Each row is a point. The window is the flat piece filled in between its corners: a triangle in 3 columns, a solid with four corners in 4, and so on. A path goes straight from each point to the next, and from the last back to the first. After which points does the path pass through the window?

Window:
[[-13  16 -15   2]
 [ 27 -33  39  38]
 [  8   2   9 -44]
 [ 35   9  -7  65]]
Path:
(1): [ 26 -30 -13  25]
(2): [43 10 39 45]
(3): [12 28 -4 13]
(4): [ 12 -21 -36  14]
(5): [ 36 -10  -9  76]
(6): [36 33 30 98]
(7): [10 42  7 56]
(8): [ 31 -12 -11  35]
Through the window after points: 7

Window:
[[   7  -31   24  -41   52   68   90   37]
 [  41  -17  -11   55  -36    9   -4   -9]
 [ -26    9   10  -50  -15   43  -22   21]
 [  34  -37    9  -39   49   27   -8   23]
 [  21  -60    8   26  -70  -48  -19  -26]
 [  25   23  -35 -102   17   12   13    5]
 [ -26  -58  -33   73  -11   -9    5  -53]
 [ -16  -14    8   75   -7  -50    5  -21]]
Path:
(1): [ 20 -35  12  49 -11  23   5 -32]
(2): [ -7 -47 -26  31  -4  -8  22  17]
(3): [ 29 -35 -21  37 -44 -12   8  33]
(4): [ 26 -21   4  21 -21   3  -9 -33]
(5): [ -9  24  40 -60 -10  43  -1 -14]
(6): [-16 -19 -29 -24  -8  21 -21  37]
(7): [ -6 -37  -7 -23  12  33  -1  42]
(8): [ 52   8  38 -31  39   2   6 -59]
(9): [ 23 -24  49 -32  11  39  51 -14]
(10): [ -9 -47 -33  -2  29  25  52  60]
(11): [ -9 -56 -37  32 -20 -44  37  22]
(12): [ 44 -12  24  12   5  36 -15 -78]
(13): [  9 -13  22  31  -8 -18  14 -47]
(14): [-19 -17 -21  44  -1 -32  -9  32]
(15): [  6 -42 -27  70   9 -16  -5  70]
(16): [ 11 -51  23  18 -11  19  13 -47]
Through the window after points: 3, 5, 7, 9, 13

Window, 11 rows:
[[-19 -28 -27 -32  27  46 -31   3 -91 -26 -32]
 [ 37  36   0 121  56  22  55  27  43  29  36]
 [-41  36 -44 -47  12  25  18 -25   6 -29 -45]
 [  7  -6 -12 -51  30   3 -23  18  12 -12 -57]
 [ -5 -53 -72 -86   0  27   5 -38 -27   6  -3]
 [ -2  -2 -62 -46 -35  18 -33  -7  -9 -49 -21]
 [ 24  11 -25   4   9 -19  16 -54 -27  -8  -5]
 [-18  31 -14 -47 -31  31 -24 -37  23  26 -27]
 [ -7  40  45  18 -22   7  79  43 -36 -24  -3]
 [-37  15 -23  -7  11 -29   5  30 -60  -7  19]
 [-29 -10  25  61  13   5  34  -2  37  -8  -7]]
Path:
(1): [  1  -2 -36 -14   2  28   4 -26  -9 -39  17]
(2): [-25   7 -40   2 -14  -9  23  16 -15  64 -57]
(3): [  8   0 -13  20   1  14  29  -1 -17  26 -41]
(4): [ -3  12  13  -5  10   5  -5  16   1 -41  56]
(5): [ -2  18  14  16  13  18   5 -10  24 -52  18]
(6): [  1  -2 -42  17   4 -15  35  -7   5  63 -41]
(7): [-13 -10 -69  11 -13 -31   9 -33 -32  25 -67]
(8): [ -4   8 -15 -15  25  14  18 -10 -15 -32   0]
(9): [ 12  -5  -6 -37  10  10 -11 -24 -36 -35  19]
(10): [-13   1 -29  13  18  17  10  -2 -38   2 -42]
(11): [ -4 -15 -48 -22 -11   6 -15   8 -39  20 -72]
(12): [-11  -1 -26 -25  56  46 -29 -34   9 -47  48]
(13): [-25  38  44 -42   8   7 -29   3 -13 -79  10]
(14): [  6   6 -39  39  17  -1  40  18  -4  35 -33]
(15): [ -9   7 -26  37  11  10  13  19 -18   3 -25]
(16): [ -2   3  19   6  46  24  18 -10  -5 -15  45]
Through the window after points: 9, 15

Window, 14 rows:
[[-77 -26 -63 -55  39  66 -13  51 -36  59 -16  50  25  36]
 [ 22 -38  39  10 -22  20 -13  17 -81 -19 -82  38  28  -8]
 [-78   5   1 -19  28 -78 -12  -4 -69  24  -6  40  -7  16]
 [ -9  -3  43   4  14  31 -13 -23  10 -38 -13  84  -7  -9]
 [ -6  -6   1  26  49  17  -6  46  -9 -50   9  25   1   9]
 [ 76  14  18 -56 -55  71  34  11  -1 -23 -42 -17   5  -5]
 [-29  -4   7  39 -37 -76  39  34  -5  31  45  28   5  26]
 [ -8 -18 -14   7 -50 -36  44  18 -84 -13  25  33 -22 -16]
 [-52   7  24 -31  -8 -65 -25  56   8 -15  32  58  92 -62]
 [ 16 -56 -26 -11 -15 -13 -19 -52 -20  37   3   6  21 -29]
 [  3  -8  -5  -9 -25 -59 -47  48  40  -1   7  30  -5 -59]
 [ -7  34  41 -22 -31  21  62  43   8  77  10  -7  38 -71]
 [-32  26 -58  67  38 -24  -8 -39   1 -13  -6  75  -9  21]
 [-29   6  -3   7 -64  49 -39  36  65 -38  39 -24  40 -58]]
Path:
(1): [-51 -62   8  -4   2 -21  29 -17  57   0 -62  24  42 -10]
(2): [-60 -49  -2   3 -22  -7   2  37  35  -2  14   1  31 -39]
(3): [ 31  71 -11  -7 -45  49 -41  13 -13 -18  25  24  19  -8]
(4): [ 46  16  49  -6  28 -28 -69  33 -76  44  17  21 -13  -3]
(5): [-36 -18 -12  -4 -19   3  21  26  -8   3 -18  34  24 -10]
(6): [-13 -53  -8 -18   3 -26  31  24  26  16 -54  10  -5 -32]
(7): [ -5  43  23   0 -17  28 -30  30  -4  -6  37  28  44 -16]
(8): [ -7  21  10  -4  -6  11 -17  16 -19  18  -4  24  18 -12]
(9): [-46 -76 -34  23 -18   2  57  29   0 -50  -5  46  10 -27]
(10): [-27 -27  -6   6  -6 -17  25  10  15 -12  20  30   7 -13]
(11): [-12  49  -5 -15 -16 -14 -30  36 -41  34  18  19   5  -6]
(12): [ 10  25  21  16 -24  13 -36   9 -24   5  23  29  49 -39]
(13): [-23 -35  -8 -15  -3  -6  -5  19  15  -9 -20  16   9 -13]
(14): [-19 -28 -15 -35  -1   2  60  34   8  -1 -18  19  -3 -24]
(15): [ -8  51  31  32 -28  18 -58 -12 -65  63  17  22  20  17]
(16): [ 15  62  -8   1  -7  15 -45  45 -56  -8  55  32  -8 -10]
Through the window after points: 2, 4, 8

Window (14 x 14):
[[  2  21 -61  23 -19  25  22 -15  54 -10 -78   9  66  46]
 [117 -57 -50 -31  -7  10  29 -11 -20   2  12 -71 -39  17]
 [-53   9  15 -50  12  -3  29 -21  -6  60  15 -48  27  21]
 [-54  45 -12 -40  88 -21 -44  19  29 -18   8   6 -27 -23]
 [-21  21  34  20 -49  10  25 -14 -21 -95 -26  42  -7 -14]
 [-78  32  37  51  34  20  30 -33 -14  23 -31 -33 -23 -36]
 [ -9 -63   4   2  63  24  29  19  -7  19 -49  28  -3   1]
 [-17   8  24  64 -67  17  -5  40   2 -46 -13 -10  -3  13]
 [-28 -64  -3 -24  24 -28  37 -22  33  -5  44 -14  32 -65]
 [-14  26  30  53  49  37  37  52 -31   8 114 -22  34  33]
 [-23  40 -40  37 -30 -32 -15   1  68 -35 -52 105 -39   7]
 [-28  29 -11  21  52  21 -61 -28   0  50  25  -6  31  65]
 [ 14 -21 -62  38 -14  -7   5  13 -55  27 -36  10 -20 -43]
 [-68 -19  -9 -32  -6  46  33  12  24 -57  97  -8 -39 -80]]
Path:
(1): [  8   9  23   0  -7  14  12  11  29   6 -23   7  18 -44]
(2): [-31 -12 -22  34 -11  15  14   7   2 -31 -10  -2   4  29]
(3): [-81 -45 -55  31  53 -27   4  14 -17 -12  -3  -5  21  76]
(4): [  6   9  -3   1  21  26  11  -3  22  28   9 -12   7 -20]
(5): [-10  16  63 -10  21  39 -15  -2  22  25 -13  -9  10 -36]
(6): [-37 -20 -70  25  -6 -25  36   3 -29  -8  12 -19  -4  61]
(7): [-50 -59 -39  26  25 -30  30  -9 -16 -29   6 -44  11  30]
(8): [  9  50  24 -64  26  38  13 -17  22  65  24  18   6 -47]
(9): [ 41   1  -7 -10 -12  27  11 -27  42   6 -37  12  35 -46]
(10): [-50 -26 -37  26  15 -24  23  15 -30  -6  19 -12 -15  10]
(11): [-54  -2 -58  46  37 -33  45 -15 -25 -12  33  25 -35  41]
(12): [-10  25  25   9  17  31 -20  13  16  15  14  -5  27   5]
(13): [ 26   6  16   1  13  49   6  16  12   4  16 -13 -14 -16]
(14): [-26  -4 -48  16  18 -28  25 -13  -9 -11  -3 -21  14  29]
(15): [-47 -39 -65 -15  47 -42  20  14  24 -20 -15 -38   2  29]
(16): [-13  16   3  14  11  30   9  -2  13  20  -2  14  13  -4]
Through the window after points: 1, 5, 9, 11, 13

Window (14 x 14):
[[ 46 -50   7 -31   8 -14  31 -40 -33 -13 -74  22  30  48]
 [-49  16  -2   5  31 -31 -40  61  -2   4 -55  19 -17 -25]
 [  5   4  35 -39 -19 -48 -22 -67 -12 -12  56 -16  31  52]
 [ -3 -98  50 -27 -28  28  18  19  13 -28 -32  66 -45  45]
 [ 18  12 -91 -25 -43 -17  22 -59 -17 -19   4 -40  19  15]
 [-24 -66   6 -44  30  48  52 -55 -76 -18  36   5 -26  42]
 [-27  18  78  49  10 -29 -15  14   7 -22  26 -37  25 -27]
 [ 10 -65 -11 -76  19 -36   9 -38  48   0  60  -2 -36  16]
 [ 11  18 -94  20  59   5  33  16   4  11  25 -27 -42  60]
 [-16 -40  47  -3  22  34 -51 -22 -12  11  34 -12  33   5]
 [-33 -41  43 -26 -16 -23   3 -13  26  15  56  37  38  -6]
 [-87 -13  34  -5  19  -9  37  -8  17 -15 -36 -63   3  79]
 [-60 -53 -13  42  37 -11   6 -20  19 -24  48  12 -43  21]
 [-22  47  17  41  33   8 -15   1  46  33 -27   1 -31  -2]]
Path:
(1): [-23 -37  17  18  -8 -20 -28 -19  -9  30  13 -27  -4 -23]
(2): [-26 -21 -16  24 -13 -50  10  11 -34  49  -1 -10 -60  34]
(3): [-16   6  31 -34  32  10  -9 -48  35 -54  26 -15  51  33]
(4): [ -3  -1  -4 -57  19  33 -19 -43  24 -36  18  -8  51  17]
(5): [ -4 -51  18   4   3 -58  21 -10   2  25  17  -1 -50  20]
(6): [-32 -50  44  62  25 -21  32 -14 -33  48   9 -34  -8  32]
(7): [ -5  26 -29 -66   2  23 -27 -14  25 -64   0  24   6  16]
(8): [-34 -16  16 -23  70  20 -20 -25   1 -64  11  40   0  25]
(9): [ -8 -34  31   3 -24  -6 -13  -5  -7  40  16 -34  12  15]
(10): [  3 -48  17  -3   4 -15   4 -27 -12  29   7 -32 -24  11]
(11): [-25   1 -12 -29  39   8  10 -11  18 -63  21  27  10  46]
(12): [  3  26   5 -32  35   9  32  -1  20 -65  24  12  22  63]
Through the window after points: 2, 4, 8, 12

Window, 14 rows:
[[  21  -13    3 -107   -1  -14    7   37  -19   21    4  -12   50    5]
 [ -54   51   26    6  -66   59   72    3   37   34  -28  -46    7  -26]
 [  50    3   25  -90   58   -4   29    5   35  -37   96  -23   36  -45]
 [   5   -9   17   15  -12  -29  -68   10    8    6  -28  -23   23  -29]
 [  34  -31   22   52    2   55   35  -26   14   -1   13   32    4   51]
 [ -20  -29   27  -34  -69    2   12   38   -2  -38  -42    1  -60  -17]
 [ -28   31  -79  -45  -49  -33   -5    5   12   32  -37  -32  -12   -3]
 [  35   57   59    8   14  -55    7   41    9  -13   -4   28  -32    2]
 [  15  -32  -64   -8    8  -85  -10  -21   -4   67  -56  -21   19  -48]
 [  -9  -61  -28  -73   15   13  -78   25   33   66  -49    1   17  -44]
 [  30   21   40  -47  -33   15   -7   14   12   43   90  -37  -42  -28]
 [  78   -4   30  -88   17   50  -60  -11  -26   14    5   -4  -20  -10]
 [ -66   58   56    9  -40  -62   43  -17   23  -11    9   24   -2  -29]
 [  10    9  -42   21  -25   -7  -11   19  -45   26    3   20  -30  -37]]
Path:
(1): [-53 -42  10 -31  62 -27 -26   4 -22  18 -24 -14  27  33]
(2): [ 55  57   6 -37 -96   5  23   9  39   5  -2  18 -13 -77]
(3): [ 26  18  -8 -17 -31   2   1  12   2  32   1   9   2 -47]
(4): [-15   3 -23 -13 -12  -8  -3  12 -22  10  -7 -13 -22  -2]
(5): [-56 -32  18 -22  56 -18 -20  -8  -1  40 -25 -55 -36 -15]
(6): [ 26  15  -9 -30 -37 -13   1  18   9   2 -14  28  25 -26]
(7): [ 40   6 -19 -20 -27 -17  13  -4   7  31  -2  13  24 -28]
(8): [-25 -26   1 -20  18 -24 -21  -1  -2  25 -38 -45 -27 -22]
(9): [-38  18  17   1  22   6   7  -4 -15  54  15 -33 -51   2]
(10): [  8  -1  -5 -32 -46 -14  11  16  31  -1 -15   4  33 -30]
(11): [ 67  -8   4 -13 -47 -36  -6 -26  52  37   4  20  41 -15]
(12): [-57  34  11 -61  29  33  25  56 -44  -3  24 -39 -65 -24]
(13): [ -4  23  26 -20  32   5 -14  18 -20   2  -4 -28   0   5]
(14): [ 72  12  33 -16 -49 -65  43  26  58   2  18  74 -19 -23]
(15): [ 21   6  22 -53 -36 -12   2  -4  38  30   4  11  20 -33]
(16): [ -6   2   5 -32  22   5   1  20 -10  -2   8 -42 -13   1]
Through the window after points: 3, 7, 13

Window:
[[ 66 -43  22  76  10 -10 -30 -20  -7 -31 -39   8  -7  20]
 [  6   9  34 -18 -10  26 -45  23  36 -34   1  48   7 -25]
 [ 11   6  27 -71  28  -3  17  14  17  -6  55  28  15  42]
 [ 52  12  53 -49  -2 -22  43  21  33  -7 -27  10  28  14]
 [ 77  26  -7  51 -37   2 -57   9  16 -13 -16 -14 -25  37]
 [-36  17  12 -46 -26 -24  17   1  72  -6  30  51  58  22]
 [ 88  -3 -34  46  -6  12 -18 -23  35 -60 -11 -46   1 -15]
 [  4  21  19 -50 -11 -18 -22  33  14 -47  18  16  83  27]
 [-20  -6  30 -35  -4   4   8  51  32  34  39  17  75 -15]
 [ 68 -38 -25 -29 -18 -65  16  24 -26 -30 -34  -5 -53  19]
 [ 65   2  -4  -1 -41 -14  11 -40 -60 -26 -33 -20 -36   9]
 [ 20  -5   1  15  -3   7  35  31 -20 -41 -44 -10 -35  38]
 [ 38  39 -59 -28  32   4 -60 -39  57   1 -46 -33  61   4]
 [ 16  48   2 -12  25 -14  15  32  27  -4  23  65  65 -12]]
Path:
(1): [ 10  85   8  24   1 -46  10  45  36 -22  31 -52 -49  49]
(2): [ 30  11  36  18  15 -77 -10   7  33 -14 -10 -22 -16  26]
(3): [ 41  -7 -24 -20 -13  70  12   6   5 -11  -3  44  45  -9]
(4): [ 19   4 -22 -33 -14  11  16  11  27  -8  -4  43  29  34]
(5): [-37  29  78 -28 -21 -72 -13  -5  70 -29  45  -2  59 -14]
(6): [ -4  20   7 -40  13 -14  -5  24  20 -14  17 -12  28  -8]
(7): [ 42 -19  29 -11 -19  10   9  11  29   9  25  59  37  51]
(8): [ 59 -58   9 -27 -15  10 -15 -13   2 -18 -39  28  44  -7]
Through the window after points: 4, 6

Window:
[[-11  37  25   1   8 -21   8 -45   4 -51 -25  31  -8  10]
 [ 33 -18  43  24   3  28 -14  11 -13 -79  -4  -6  21 -20]
 [-47  -2  49  50  -9  36  24 -55 -23 -66   4 -28  -3   7]
 [  8 -48 -35 -14  -5   0  -4   2  31  85   9  34   6 -50]
 [ -6 -45 -16  24 -11 -39   8  53   0  86 -24  41  29  10]
 [  6  29 -26  14 -14 -25  10 -12 -43 -30   9 -43   5 -27]
 [-10  -7 -20   9  50  21 -30  54   4 105 -39  22  47 -46]
 [ -9 -36 -44 -35 -15  -7  21   8  41  61 -86 -13   6  23]
 [-16  -9 -12 -55 -29  14   9 -18 -33  23 -23  18  37  30]
 [  4 -24  -8  37  20  -9 -31 -70 -41 -59 -16 -11  27   6]
 [  2 -16 -53   8  62  27 -15  33 -26  -3  17   8 -20  21]
 [ -7 -44  14 -55  20 -40 -13  26  33 121 -22 -13  19  19]
 [-38   3 -14 -23 -61 -10 -50 -12  38  27 -31  -8   7  50]
 [ 40  13  42  45 -13  31 -13 -44 -45 -20 -22  -4 -29   8]]
Path:
(1): [  2   0 -14  10  21  17  21 -12   0  -5  -3   0  11   3]
(2): [ 63   4 -50   3   8   0   4 -13  11  12   1 -53  53  42]
(3): [-36 -11  21  -5   3   8 -13 -11 -11   7 -27  23  -9 -16]
(4): [-18   2  -5  -6 -14 -11 -11  -8 -20   4 -27 -13  -5 -13]
(5): [ 39 -26 -48  39  11  48 -11 -11  31  -8  19  30  44  79]
(6): [ 58  10 -11  41 -15  59 -17 -35  37 111 -35 -35  52  13]
(7): [-69 -49 -22 -41   5 -55  -6  44 -29 -32   1  37 -24  -1]
(8): [-11 -15  -2  -3  -4 -17 -41  14 -15  23 -29   9  -4 -13]
Through the window after points: 8
